Rows are points. Any point is a mix of the corners, with weights that add up to 1. It lies inside the corners' shape when no weight is negative. Is each point inside? If not, which corners have a negative weight?
(in the rows, 128 means zero)

Corners:
(1): [139  63 124]
(2): [ 69 119 183]
(3): [167 182  23]
(4): [ 76  90 118]
Points:
[110 141 115] => inside
[ 96 110 103] => inside
[ 77 111 119] => outside (1)
[ 87  96 125] => inside

Corners:
(1): [ 53  73 131  99  64 122 149 110]
(2): [187 139  87  95 126 142 172 130]
(3): [118 121  75 131 130 182  92  71]
(4): [168  80 179 169 187  92  87  89]
(5): [171 185 117 148 176 157 249 232]
(6): [ 34 123 156 106 156 101  98 150]
(7): [146 192  66 115 137 183 195  73]
(8): [ 78 128 168 102  82 122 134 151]
(9): [127 128  70 135 104 122  99  47]
Points:
[ 89 119 108 104 105 136 120 102] => outside (4, 5)
[ 94 129 135 123 123 121 140 111] => outside (2, 3)
[ 90 106 124 112  98 132 140 110] => inside
[106 119 156 114 126 118 154 151] => outside (3, 9)
[ 94 137 120 101  99 130 163 136] => outside (3, 4)
[ 94  94 159 133 131  96  87  73] => outside (2, 3, 5)

Corners:
(1): [123 218 190 198 146 136 210 141  87 124 203]
(2): [122 144  69 191  51 163 221  72 173 118 136]
(3): [106  99 162 111 126 132  58 157  71 133 172]
(4): [ 63  71 105 172 153 168  68 121 155 205  98]
(5): [ 28 195 134 100 152 181  81  54  54 105 103]
(6): [120 127 120 150 138 154 117 153 217 166 165]
(7): [230 128 187 150 177 129 113 103 134 170  56]
(8): [176  51 108  75 143  97 226  41 195 103 146]
(9): [ 76 227  85  54 112 119 115 125  96 127  86]
(10): [ 90  90 152  52  58 213 198 168 139  76 153]
(11): [182 149 180 117 150  82  67  52 185 210 103]
(12): [147  52 193 109  89 157 100 180 204 117 102]
Points:
[142 124 164 109 117 138 120 126 145 126 123] => outside (4)
[106 164 119  99 117 134 119 122 119 134 111] => inside
[159 113 145 157 140 126 139  83 161 156 128] => outside (9, 10)
[133 141 135 147 135 131 119  98 169 163 112] => outside (3, 10)
[107 184 167 106 131 140 103 136  99 130 133] => outside (2, 4, 8)
[127 127 134 119 131 138 152 103 146 139 139] => outside (12)
[118 148 125 118 135 137 110  85 136 144 101] => outside (1, 10)

Corners:
(1): [155 116 151 102  88 147 133 129 135 136 107 107  81 171 201 142 106 169]
(2): [176 112 144 133  66 185 175 119 138  99  95 129 140 150 165 162  85  79]
(3): [163 136 142  37 130 150 116 153 205 162 154 129 157 120 123 152 137 160]
(4): [198 180 130 148 164 100  12  87  57 149 186 151 194  75 115 126 147  87]
(5): [140 169  59 142  70 116  95 205 143 184 151 140 142 199 125 165  68 123]
(6): [200 106 120  97 121 112 125 168 208 238  97 221 103 111 126 100 159  74]
(7): [120 131  78  45 139 152 134  48 162 132 151 114  93  81 134 115 166  88]
(8): [151 138 133 216 146 153 195 122  45 110 185 144 123 114 145 134  99 179]
(9): [133 180 151 106 140  99 143 155 118 179 162 166 157 110 159  99 116  73]
(10): [114 129  60  85 126 134 130 249  95 116  77 173  94 158  55 127  89   9]
(11): [107 123 194 205  97  93  69 189  87 139 150 125 173 126  76 128 156 138]
(12): [ 97 145  65 209 138 109  75 175 107  80 128  72 153 144 125 128 132 125]
(13): [ 89 142 134  84 153 175 128 149 164 180  99 162  89 128 141  94 144 127]
(14): [128 125 110 123  18 174 145 171 142 124  85 153  57 122 178 151 123 126]
(15): [175 140  84 164  58 153 204 117  79 125  81  97 123 193 164 125 137 181]
(16): [133 130 135 135 112 130 117 144 125  93 115  89 122  81 148  90  79 126]
(17): [138 107  93 115 123 139 100 175 116 165 116  94 127 105 182 100 140 124]
(18): [119 144  57 121 171 111 138 102  87 120 102 165 169  72 102 165 116  61]
(19): [164 139 198 173 169 107 119 166 162 199 141  50 169  75 139 132 131 121]
Points:
[151 146 103 115 107 142 144 140 112 140 120 129 127 137 145 134 106 115] => outside (6, 11, 12)
[146 140 126 134 122 139 117 156 133 165 134 127 118 122 154 128 120 111] => outside (3, 11, 15, 16, 18)
[147 143 114 131 130 119 120 151 117 139 135 125 148 121 128 130 116  99] => outside (13, 14)
[144 134  99 140  90 134 132 156 111 153 115 141 101 168 150 115 140 143] => outside (2, 3, 16, 18, 19)
[159 138 118 101 128 137 138 135 136 161 132 132 130 116 150 120 117 117] => outside (11, 12, 14)

Corners:
(1): [180 141 147  79 181  87 115 134 119  87 102 158 115 183 190 112 178 161
 119 186]
(2): [180  68 179 118 151 160 159 155  87 105 177 126  96 112 193 156 159 144
  93 107]
(3): [119 128 110 211  81  82 167 182  89 126  79 110 115  84 137  60  90  86
 148 120]
(4): [ 99  74 103 194  83 171 135  78  65 157 118 114 122  73 169  32  78  75
  77  63]
(5): [ 95 168 130 113 146 106 117 110 176 139 182 177 145 118 203 145 117 140
  96 156]
(6): [162 119 105 118 200  87 134 165  84 191  79 101 123 172  98 100 106 147
 177  89]
(7): [169  40 134  46 238 148 160  86 131 175  64 118 134 138 120  70  90  56
 108 132]
(8): [ 67 125 137 133  79 152 138 127 134 139 206 195  82 185 151 132 123 158
 112 119]
(9): [115  60 109 135 141 127  87  36 162 200 202  86  62 103 176  50  65  70
 118  88]
(10): [ 72 169  87 125 139 116 156 169 142  72 180 120  87 128  65 152 176 162
 203 122]
(11): [140 168  86 184  86  85  76  99 180 111 227 139 155 171 152 180 172 112
 180  72]
(12): [163 129 127 148 103 105 131 129 174 167 125 158  78 121 144 155 194 119
 143 143]
(13): [140 135 100 102 182 150 100 165 173 117 144 129 161 122 181  81 120 151
  88 139]
(14): [157 157  97 132 133  57 128 148 145 127 101 158 150 113  82  92 110 121
  96 161]
(15): [ 79 107  59 188 205 103 144 112 112 174 151 177 119  92  62  95 149  98
 155 144]
(16): [121 147 125 171 122 166 166  81 109 197 162 157  62 182 130 151 140  99
 130 144]
(17): [116 196 123 218 132  97 119 131  94  63 174 156 103 151  59 118 146 120
 179  94]
(18): [ 83  72 172 158  69  95 112 110 158 142 166 155  77 192 161 105 165 152
   7 130]
(19): [ 42  77  45 116 233 156 138 144 169  96 103 171 148 127 113 178 142 135
 150 158]
(20): [ 51 148  50 109 194 138 139 118 137 178 113 184  84 202 157  50  63  99
  74 116]
(21): [169 115 131 178 140  73 182 138 184  87 117 199 152 125 115 104 136 168
  91 201]
Points:
[119  94 115 139 158 137 141 126 117 129 109 132 104 136 143  87 118 120
 105 123] => outside (5, 8, 11, 14, 15)
[127 129 109 141 146 100 130 129 136 130 131 154 119 134 122 108 134 124
 117 140] => inside
[119 137 120 156 116 121 124 146 142 109 175 143 101 131 136 139 168 141
 138 136] => outside (4, 5, 6, 7, 20, 21)
[132 120 116 139 142 112 132 118 138 144 145 146 107 147 128  97 130 124
 110 127] => outside (3, 5, 19)
[128 108 108 127 166  97 142 142 144 118 112 148 147 128 141  94 124 133
  98 145] => outside (8, 9, 12, 16, 17)
[108 119 113 131 153 115 120 113 146 131 162 154 122 140 146 106 122 130
 102 126] => outside (3, 12, 16)
[ 86 105 108 140 143 149 138  99 110 143 158 139  84 157 139 103 118 100
 123 106] => outside (5, 6, 12, 13, 14, 21)
[124 124 109 139 153 116 130 126 139 135 138 144 120 135 138 109 131 123
 119 130] => outside (8)

Corners:
(1): [159 151 126 116 183 159 106 132 132 180 108 111 124 102 138 109  96 114
 116 131]
(2): [117 123 147 109 145 125 113  67 100 118 116  86 175  94 132  94 100 128
 125  97]
(3): [117 105 124  83 131 129 174  98  96 100 117 146 127 130 177 128 111 120
 155 134]
(4): [128 123  58 166 133 175 156  64 122 109 115 110 171 156 184 128 172 136
 153 105]
(5): [142 169 115 119 101 183 101 171 178 144 173 113   7  90  32 124 160 152
  93 211]
(6): [170 125 117 140 146 138 156 157 123  95 103 101 161 143 182 111 165 131
 136 149]
(7): [120 104 109 123  80 106 140 108 182 120 129 108  99 116 157  94 172 138
 133  92]
(8): [168 151 117  94 123  87  77  97 131 137 132 118 162 103  98  94 113  92
 123 172]
(9): [133 156 117 146 173  95 101 143 112 123 154 137  88  98  87 104 170  96
 103 181]
(10): [191 141  92 153 142 140 172 129  96 139 100 116 223 115 141 144 113 161
 125  87]
(11): [146 135  80 140  90 148 186 117 143 171 142 110 154 108 116 118 122 132
 172 131]
(12): [151  37 124 144 178 111 100  96 100 102 134  67 195 117 195 107  82 157
 131  52]
(13): [188 170 183 164 153 171 100 142 107 165 156 164 150 169  79 140 177 137
 130 129]
(14): [139 115 155 114  89 152 132 163  93 161 121 132 118 101 144 134 128 134
 135  93]
(15): [121 101  83  94 103 134 145 116 145 139 113  96 134  84 144 120 137 173
 175 115]
(16): [130 134  84 158 115  87  61 153 132 135 133 119 162  85  75  89  93 121
 174  94]
(17): [111 156 101 103 124 144 110 122 157 132 121  86 144 159  98 111 110 173
 107 171]
(18): [143  36 155 107 131 176 155  80 140 132 108 101 146 117 120 148 147 138
 149  82]
(19): [ 82  85 169 147 130 120  67 126  68 123 126 177 150  59 138 128  66 107
 187 145]
(20): [121  88 190 117  82 104 115  78  51 130 101 148  64 133 185 107 130  96
 161 168]
(21): [141 165 152 102 148 147 124 100 150 167 124  61  99 130 152 157  87 101
  56 106]
Points:
[132 122 116 123 121 114 122 110 112 139 118 126 142  93 131 115 118 110
 146 118] => outside (5, 6, 12, 13, 17)
[127 121 111 139 125 138 126 122 117 123 130 119 127 117 145 110 137 136
 150 136] => outside (8, 10, 18, 21)
[142 114 119 129 117 132 129 128 117 137 127 129 128 105 133 118 135 130
 153 127] => outside (2, 17, 21)
[143 140 134 135 122 151 112 120 124 148 137 121 111 106  99 119 139 113
 130 149] => outside (3, 7, 10, 12, 15, 17)
[133 124 150 142 126 103 102 104  89 116 117 122 151 127 158 110 124 116
 127 117] => outside (1, 3, 5, 11, 15, 18)
[137 125 140 124 132 134 119 103 113 132 125 114 144 117 130 114 127 129
 133 119] => inside
[134 104 111 130 142 121 119  96 125 130 116  99 158 109 148 110 117 126
 141 111] => outside (3, 5, 13, 14)
[144 134 130 136 113 140 110 140 129 152 131 130 106 109 114 123 144 116
 141 133] => outside (2, 3, 10, 12, 17)

Corners:
(1): [135 140 119 104 150 144 204 189  71  72 143 113 146  92 103 147 152  64
  73 197]
(2): [167 163 166 138 101  90 117  77 177 189 156  80  39 160  59  82  91 120
 197 137]
(3): [169 173 175  61 132 167  97 147 152  73  84 167 139 121 233 161 163 106
 154 155]
(4): [ 90 149 126 127 146 176 137 158  54 104 140 167  85 135  87 104  95 116
 136 132]
(5): [140 142  80 136 174 190 185 128 162  64 128 100  89 142 148  93 108 149
 100 157]
(6): [127 138 100 131 149 147  96  96 113  59 109  81 111  81 139 168 118  86
 112 178]
(7): [ 67 120 152  88 177 178 204 103 101 131 176  90  79 102 158 162 120 165
  95 133]
(8): [125 178 114 148 167 159 178 147  38  89 115 135  52 138 167 110 120 161
  47 196]
(9): [133 130 141 148 139 164 150 163 158 126 174 133 140  39 201 109 150  65
  95 167]
(10): [ 88 109  86 152 102 158 154 123 107 118 113  81  69  81 133 143 168 146
 113 170]
(11): [173 132 145 150  82  76 108  70 134 184 155 169 155 162  67 112  56 104
 158 183]
(12): [134 147 219 157   7  54 120  84  77 124 132 118 152 166 111  21  50  37
 148 122]
(13): [143 120 202 209 105 121 193 121 135 165  94  75 116 112  74  91  65 133
 100 167]
(14): [144 120 135 120 132 205 172 104 152 120 190 109  57  82  95  92  51  86
  33 245]
(15): [149  80 142 132 107  74  84 174 158 173  88 243 100 148 178 232 118 114
 163  85]
(16): [122 129 208  95  94  78 135 110 147 152 113 216  90  50 201 182  51 179
 233  97]
(17): [166 168 113 170  55 164 119 114  95 154 100 131 127 149  60 149  54  78
 124 103]
(18): [150 114 128 130 168 170 193  74  43 122 147 110  67  33  99 107 119  81
  94 197]
(19): [149 107 130 137 125 201 145 161  80  91 177 128  93 136 134 176 103 100
 138 168]
(20): [219 141 123  79 142 116  73 148 103 202 117 156  73 108 170 135  57 136
 178 100]
(21): [155 110 175 153 109  97 140  81 157  88 164 141 110 147  59 128 105 173
  92 139]
Points:
[143 139 129 123 126 153 140 129 114 127 140 148  99 121 118 141 100 117
 126 150] => outside (6, 12, 13)
[138 132 142 136 123 153 151 103 108 125 140 114  87 114 110 117  90 122
 117 166] => outside (1, 9, 15)
[153 144 165 142  91 111 122 119 126 157 124 148 121 129 111 128  73 102
 133 132] => outside (5, 10, 18, 19)
[138 131 154 131 110 134 127 121 112 133 134 147  95 119 133 136  92 115
 140 139] => outside (1, 5)
[127 131 139 133 123 151 153 142 115 106 132 142 111 116 133 139 107 111
 100 164] => outside (2, 18, 20)
[151 134 153 136  97 125 114 117 118 140 125 151 103 115 129 133  89 105
 145 146] => outside (1, 5, 7)
[141 133 160 127 113 132 142 128 107 139 136 146  98 111 134 131  93 120
 140 144] => outside (5, 6)
[148 141 145 121 125 144 134 129 131 116 128 135 111 114 154 124 112 109
 128 152] => inside
[157 155 147 122 136 148 131 108 130 132 128 132  90 119 133 138  92 140
 159 130] => outside (1, 10, 12, 14, 15)

Corners:
(1): [132 230 158 130 174 110 173 158 157 130 118 108  99 131 134  85  62 123
 218 117]
(2): [185  67  92 115 192  69 168 136  87 124 132 156 126 106 111  83 113 155
 108 112]
(3): [130 115 121 111 206 153 137 149 126 119 188 150 123 102  90 129  87 161
 151 111]
(4): [126 138 135 161 171 125 152 165 153 113  76 120 150 124 107  86  88 125
 173 193]
(5): [ 86 174  98 100 156 104 124 168  62 154  98 170 158 177 114 119 105 139
 128 108]
(6): [116 160 145 109 141 108 172 154 100 157  82  88  99 165  94 136 102 131
 170 156]
(7): [ 96 154  88 160 128 102 104 194  67 165  60  86 127 137 123 119 143  84
 145 151]
(8): [110  47 124 144 196  67 105 100  97 123 182 145 110  76 124 118 146 183
 145 146]
(9): [ 97  41 209 116  53 174 166 112 150  46 187 216 143  33 105 162 142 170
  28 145]
(10): [ 80  99  88 154 187 108 102  79 144  88 165 138 120 120  67 161 161 150
 137 129]
(11): [168  73 133 127  79 189 157 118 123 152 102 223 166  80 120 182 147 168
 106 122]
(12): [169  48 199 158  94  79 114 150  69  72 133 238 158 130  90 191 168 162
  69 106]
(13): [154 176 121 128 183 112 130 181 121 109  69  68  68 154 177  79 115 134
 163 181]
(14): [ 94  72  64 210 227 154 163 104 147 115 170 129 150  99  94 184 147 172
 146 108]
(15): [106  60 148 110 153  90 134 125  96 113 193 159 128 126 147 144 164 111
 161 142]
(16): [144 249 148 128 151 120 144 216 133 162 114  96 186 143 120 127 114 136
 130 131]
(17): [121 163 108 134 172 105 140 135 122  92 101  92 136 126 120 146  73 156
 204 137]
(18): [134  14 202 142  99 173 130 133 150  93  52 154 127  90 136 138 158 147
  19 118]
(19): [103 163 141 132 127  97 154 196  98 120  78 109 152 171  97 119 170 131
 198 133]
(20): [122  34 193 106  20 108 144 150 175  99 188 226 118  96 133 159  94 177
  88 129]
(21): [113 183  81 148 128 147 136 158  89 166  93  79 152 172 118  88  77 148
 180 129]
Points:
[126  85 138 143 166 105 146 155 123 113 136 143 135 128 119 146 131 157
 127 129] => outside (1, 7, 9, 10, 11, 21)
[113 137 130 142 154 124 132 150 126 116 119 128 133 126 111 127 100 150
 134 137] => outside (2, 11, 15, 19)
[122 118 135 131 146 115 144 142 115 120 127 136 131 117 113 129 119 150
 135 137] => inside
[123 120 135 136 141 132 150 138 127 113 121 142 130 121 110 122 104 157
 145 131] => outside (7, 15, 16)
[125 117 138 135 141 130 140 153 120 121 113 136 135 120 117 131 129 145
 128 132] => inside
[112 133 133 131 140 118 137 148 119 123 131 140 131 127 113 137 114 146
 154 137] => outside (2, 18)
